Each row of a before or after table is a point. The points were changed in one or more steps. Then noise was added and the rows were shuffled. The steps act on how far a point lies along the listed directions, d1 being the first. What was done? A step turns or swaps two directions, mirrors them in a line or flattens them onto one, adds a multiple of one to another, or multiplies one. Angles are multiples of 10 degrees, from the lower direction toward the higher: turns from -170 to 170, lines from 10 to 170 but not 90. Use the fewest steps. Two steps may share a direction if one is a turn and the other turns, adds or multiplies; they go together, in the order done. Otherwise the lowest direction goes first.
(in the rows, 128 means zero)

Directions:
(1): [117  67]
(2): [ 67 139]
Before (8 x 2):
[[127  51]
 [132 152]
 [ 64  99]
 [141 103]
 [108 138]
 [180 133]
 [118 179]
 [ 46  70]]
After (8 x 2):
[[213  71]
 [148 150]
 [104 175]
 [128 105]
 [177  79]
 [200 152]
 [ 83 102]
 [105 124]]
Steps: turn d1 and d2 by -110 degrees

Directions:
(1): [ 53 119 138]
(2): [141  61 161]
Before (9 x 3):
[[230 165  81]
 [124  73 137]
 [155 165  96]
 [ 63 164 132]
 [131 166  60]
 [ 77 127 144]
 [186 186 110]
 [112 179 120]
 [100 145 143]]
After (9 x 3):
[[ 52 186 124]
 [125 194 110]
 [ 94 183  58]
 [150  63 136]
 [ 82 170  98]
 [179 141 131]
 [  8 152 109]
 [179 190 110]
 [154 155 134]]
Steps: multiply d1 by -1; multiply d2 by 1.3

Directions:
(1): [ 94 157  96 197]
(2): [151  89  53 121]
Before (12 x 4):
[[137 144 104 132]
 [107 180 117 184]
 [175  55  67  82]
 [ 94 177 175 159]
 [163  76  70  77]
 [155  71  55  64]
 [142  88  87 124]
 [136 149 116 151]
 [108 178 145 237]
 [165  73 113  72]
 [126 122 169 142]
 [148 143 125 140]]
After (12 x 4):
[[106 182 111 190]
 [104 181 140 249]
 [174  66 119  61]
 [122 124 166 150]
 [148 143 126 138]
 [166  62  68  38]
 [137 147 117 149]
 [187  46  79  59]
 [ 85 183 168 176]
 [149  82  93 109]
 [173  68  81  57]
 [137 144 105 128]]
Steps: add -0.3 times d2 to d1

Directions:
(1): [ 67 215  79 141 132 153  98 126]
(2): [186 201 144 146 102 129 201 125]
(3): [117 131 166 154  86 116 100  26]
(4): [190 137 124  82 144 210  86 103]
(5): [152 166 129  67 169  45 100 112]
Before (11 x 8):
[[154 103 169 126 100 132 115  95]
 [110  93 126 159 130 123 116 126]
 [146  90 161 130  97 123 189 117]
 [167  54 182 103 142  33 138 138]
 [ 67  65 108  98 174  10  73 110]
 [138  33 190 154  96 154 113  31]
 [ 42  42 124 178 128  53  83 157]
 [ 64 102 138 154 101  96 149  88]
 [ 88  30 150 197  67 174 124 109]
 [104 163 102 138 136  94 165 195]
 [ 57  82 118 167  97  74 128 145]]
After (11 x 8):
[[235  88 190  82 143  87 136 121]
 [129  89 164 137  97 111 114 102]
 [203 159 125 113  99 197 130 104]
 [155 124 126 140 127 161 114 110]
 [147  92 158 131  97 127 189 117]
 [150  64 155 174  68 231 127  90]
 [239 151 134 100 132 222  87 104]
 [228 153 119  37 174 150  74  65]
 [156 190 105 120 135 142 163 182]
 [137  32 189 157  95 149 108  35]
 [152 149 145 122 103 178 149  63]]
Steps: mirror d2 and d4 in the line at 150 degrees

Directions:
(1): [ 79 126 123 133 198 174  58  76 113]
(2): [125 105 195 234 108 120 103 133 132]
(3): [ 79  73 132 124  99 128 192  47 142]
Before (8 x 9):
[[ 68 105 146 168 141 135 119  89 116]
 [139 106 157 140  62  73 193 144 155]
 [ 90  85 125 116 144 146 160  67 143]
 [173 192 119 114 128 126  86 191 106]
 [114 115 117  98 138 114 124 127 132]
 [112 110 160 112  98 145 156 114 149]
 [103  86 170 173 125 137 105  78 135]
 [141 142 125 121 135 120 145 158 126]]
After (8 x 9):
[[146 147 128 121 121 109 155 166 132]
 [106 118 116 102 143 118 122 121 130]
 [177 191 119 114 117 119  95 201 107]
 [ 76  81 124 117 162 154 142  56 140]
 [181 108 160 134   5  39 249 184 172]
 [123 112 160 111  88 139 168 117 149]
 [ 44 107 141 170 170 154  91  68 110]
 [ 89  84 171 173 148 155  83  65 128]]
Steps: multiply d1 by 2

Directions:
(1): [ 85  73  93  99 129 180 187  90 131 174 155]
(2): [138  65 159 137 132 118  86  95 184 166  61]
(3): [118 112 155 115 249 148 119 150 125 109 139]
(4): [ 55  95 154 164 104 135 121 200  81 143 101]
(5): [129 154 148 136 112 207  46 114 121 159 171]
(6): [123 174 106  56 125 155 130 190 172 157  82]
Before (9 x 11):
[[196 110 135 115 104  83  99 133 168 126  44]
 [163  69 105 129 140 177 119  60 218 194  97]
 [ 73  89 158 100 173 140 117 206 103 149 100]
 [ 89 137  77  67 114 102 215 136 114 123 143]
 [145  68 186 214 205  98  91  36 140 104 153]
 [138 103 107 132 134 150  87  84 136 137 171]
 [107  86  99 128 140  44 202 111  93  89 123]
 [ 61  84 153 135 194 165 144  93  70 141 183]
 [115  95 132 189  69  39 179  79  85  71 132]]
After (9 x 11):
[[ 60  67  99 106 127  83 197 149 102 135  93]
 [182 136 128 171  89  63 135 133  72  65 131]
 [ 96  96 190 133 189 140  60 192  92 132 117]
 [ 96  85 121 166 222 149 193  51  96 104 231]
 [ 67  71 158  94 219 190 118  93 128 179 137]
 [ 93 103 121  76 104  87 146 157 169 159  46]
 [ 52  92  85 126  37 115 230 113  86 132 138]
 [148 101  97 119 142 140 107  77 150 134 164]
 [199  76 136 209 146  93 105  38 169 116 123]]
Steps: turn d2 and d6 by -70 degrees; turn d1 and d2 by 70 degrees; multiply d3 by 1.3; turn d4 and d5 by 30 degrees

Directions:
(1): [193 180 187 130 174 151  82  40 129 133 135 140 189 139]
(2): [ 62 167 124 134  67 139  95 106 204  82  72 137 171  76]
(3): [124 113 135 177  59  44  94  69  61 162 107 158 105 117]
(4): [178 182 131 143  44 114 173 158 142 126 115  99 162 221]
(5): [188  80 109 131 114 115 204  77 130  28 139 147 134  92]
(6): [ 83 150  77 166 168 105 213  73 141 191 132  89 173 116]
Before (13 x 14):
[[146 117 144 144 147 102 137  98  84 158 151 113 119 176]
 [175 133 120 161 123 123 172  82  91 154 108 104 140 151]
 [199 116 134 117 135 160 124 141 138  75 129 124 109 125]
 [ 26 190  96 128  96 142  63 208 169 214  76 125 130 153]
 [150 107 123 154 134  96 128  77  71 106 128 156 120 134]
 [185 122 148 123  92 108 107 108  88 106 126 139 113 171]
 [162  69  80  97  27 114 215 171 138  36 140 106  99 146]
 [ 76 192 144 155  49 128  82 182 159 145  99 111 128 168]
 [ 37 182 127 116 110 171  76 205 174 208  82  99 130 162]
 [158 158 147 138 151 143 128 113 159 115 124 124 135 115]
 [164  80  98 140  64  78 196 186  81  67 153 135  81 166]
 [154  73  89 118  86 105 147 182 117  74 137 133  65 139]
 [140 117 130 160 113  97  98  75 104 127 124 120 136  86]]
After (13 x 14):
[[164 160 150 121 147 173 121 159 174 110 124 114 129 141]
 [ 56  80  92 162 127  75 129  54 115  78 121 170 115  11]
 [144 113 144 150 101  86  75  24  80 107 108 164 127 100]
 [100 111 155 142 190 123  59 142  71 197 166 136  66 120]
 [127 100  93 111 223 136 121 202  64 238 166 129  65 178]
 [160  94 137 148  50 109 100 107  82  91  80 152  90 110]
 [159  89 143 148  83  78 129  76  81  87 131 144 104 141]
 [154 152 125 110 177 196 134 112 199  93 122 107 162  94]
 [ 83 108  74 146 157 106 139  65 154 117 120 131 127  52]
 [ 18  90  89  93 151 157 107  87 190  85 121 125 128  10]
 [130 101 125  81 249 194 139 214  96 212 170  98  81 181]
 [134 134 133 192  27  41  73  74  68 166 100 126 125 120]
 [125 132 122 192  43  47  99  46  67 108  85 175 132 128]]
Steps: turn d1 and d6 by 50 degrees; turn d4 and d6 by -140 degrees; turn d2 and d5 by -80 degrees; multiply d3 by 2.5
